Each row of a before or after table is a point. One or more steps were done to the points. Then noise was added and the rows were shuffled. The steps act on columns, c1 being the first. Name the steps. A step turns or swaps two columns, mirrors them in a line or flattens them onto one, adds a multiple of one to another, or multiplies or shifts one. Angles are multiples of 10 degrees, from the lower column toward the higher: turns from -170 to 170, lines from 10 to 170 but not 90. Use the fewest steps. Two steps may share a column if one is a turn and the other turns, adds or multiplies; they go together, in the order done. Otherwise the lowest column goes first.

Before (13 x 2):
array([[  5,  13],
       [-15,   4],
       [-47, -13],
       [ -4, -13],
       [  8, -20],
       [ 14,  31],
       [-66,  44],
       [-28,  75],
       [ 34, -24],
       [ -6,  60],
       [-28, -29],
       [-36,  -6],
       [-59,  54]])
After (13 x 2):
array([[ 75, -30],
       [-14, -47],
       [-28, -28],
       [ 14,   4],
       [-13,  -4],
       [-19,   8],
       [ 33,  13],
       [ 59,  -5],
       [-24,  35],
       [ 42, -67],
       [ -6, -33],
       [  4, -14],
       [ 54, -58]])
Steps: swap c1 and c2

Before (13 x 3):
array([[ -1,  21,  -9],
       [ 30, -76,  12],
       [-15, -77,  50],
       [-52, -25,  66],
       [ 15,  42,  30],
       [-30,   9,  15],
       [-62,  30,  24],
       [-14, -17, -39],
       [-23,  33,  25],
       [-20,  38, -33],
       [-24, -10, -13],
       [ 19,  11,  37],
       [-15, -45,  52]])
After (13 x 3):
array([[ -73,  -75,  -41],
       [   1,  -10,  -36],
       [ -36,  -38,   -2],
       [   2,  -67,   50],
       [  10,  -42,  -47],
       [ -32, -126,  -36],
       [  -5,  -14,   44],
       [  26, -127,  -24],
       [   4,  -27,   12],
       [ -30,  -22,  -22],
       [ -13,  -57,   20],
       [ -71,  -20,    0],
       [ -36,  -95,  -41]])
Steps: mirror c1 and c3 in the line at 170 degrees; shift c2 by -50

Before (12 x 6):
array([[-39,  59, -20,  30, -45,  58],
       [  3, -16,  11,  26,   5, -24],
       [ 48,  -5, -24,   8,  -1, -38],
       [ -9,  65, -33, -36,  22, -31],
       [  9,  29,  13, -33,  43,  -9],
       [-13, -15,  13,   5, -18,  10],
       [ 31,  70, -11, -36,   2,  -5],
       [-13,  17,  13, -30,  -3,  23],
       [ -9, -16,  68,  41, -31,  31],
       [-35,  56,  -5, -31,  16, -36],
       [-45,  23,  -6,  13, -24,  61],
       [ 52,  14, -34,  38,  44,  51]])
After (12 x 6):
array([[-15, -19,  17,   9,   3,   6],
       [  8,  63, -15,  77, -29,  58],
       [-28,  41, -38,  17,  -3, -25],
       [ 31,  51,  -8, -71,  46,   0],
       [ 38,  35,   7, -65, -18, -12],
       [-10,  -2,   4,  53, -14, -29],
       [ 27, -35,  17,  26,  36,  59],
       [ 59,  25, -43, -74,  24, -17],
       [ 63,  -3, -15, -62,  25, -30],
       [ 15,  -4,  20, -59,  13,  17],
       [ 33, -26,   2,  61,  74,  63],
       [-21, -26,  74,  84,  14,   7]])
Steps: turn c2 and c5 by 140 degrees; turn c1 and c2 by 120 degrees; turn c3 and c6 by -20 degrees; multiply c4 by 2

Before (12 x 8):
array([[-32, -48,  32,   3, -48, -72,   4,  36],
       [-49,  29, -36,  27,  29,  18,  -8, -33],
       [-62, -39,  -5,  43,  24, -80,  32, -29],
       [-15, -35,  30,  57, -38,   0,  32, -21],
       [-21, -67,  20,  44,  13, -28,   9,  -9],
       [ 30,   7, -33, -10,  -5,  -7, -53, -44],
       [-22,  32,   4,  79,  -6,  -9, -25, -11],
       [  1, -30, -32,  33, -19, -74,  34,  60],
       [  2, -69,  51,  30, -22,  21, -67,  55],
       [ 28,  39, -22,   4,  34, -28, -12,  -5],
       [-54,  11,  28, -24, -36, -18,  14,  -6],
       [ 11, -16,  14,  23,  17, -10, -48,  24]])
After (12 x 8):
array([[  0,  12, -54,  12, -58,  18,  11,  34],
       [  0, -74,  48,  30, -25, -29,  25,  10],
       [ 58,  -5,  46,  -8, -26, -18,  -6,   8],
       [-44,  46,   6,  -2,   8, -29,  -5,   5],
       [ 58, -58, 104,   4,  -4, -72,   4, -35],
       [ 17, -30,  43,  35,   9, -75,  30, -59],
       [ 17,  24,  12,  35, -17,  -9,  31,  10],
       [ 41, -39,  31,  50,   6,  -1,  41,  22],
       [-19, -14,  24, -11,   1,  -8,  -8, -24],
       [ 20, -69,  29, -14,  13,  21, -13, -54],
       [-11,  16, -25, -31,  30,  -7, -26,  44],
       [ 11, -57,  75,  41, -65, -81,  33,  30]])
Steps: add 0.3 times c1 to c2; turn c1 and c5 by 120 degrees; add -1 times c6 to c3; flatten c4 and c7 onto the line at 40 degrees; multiply c8 by -1
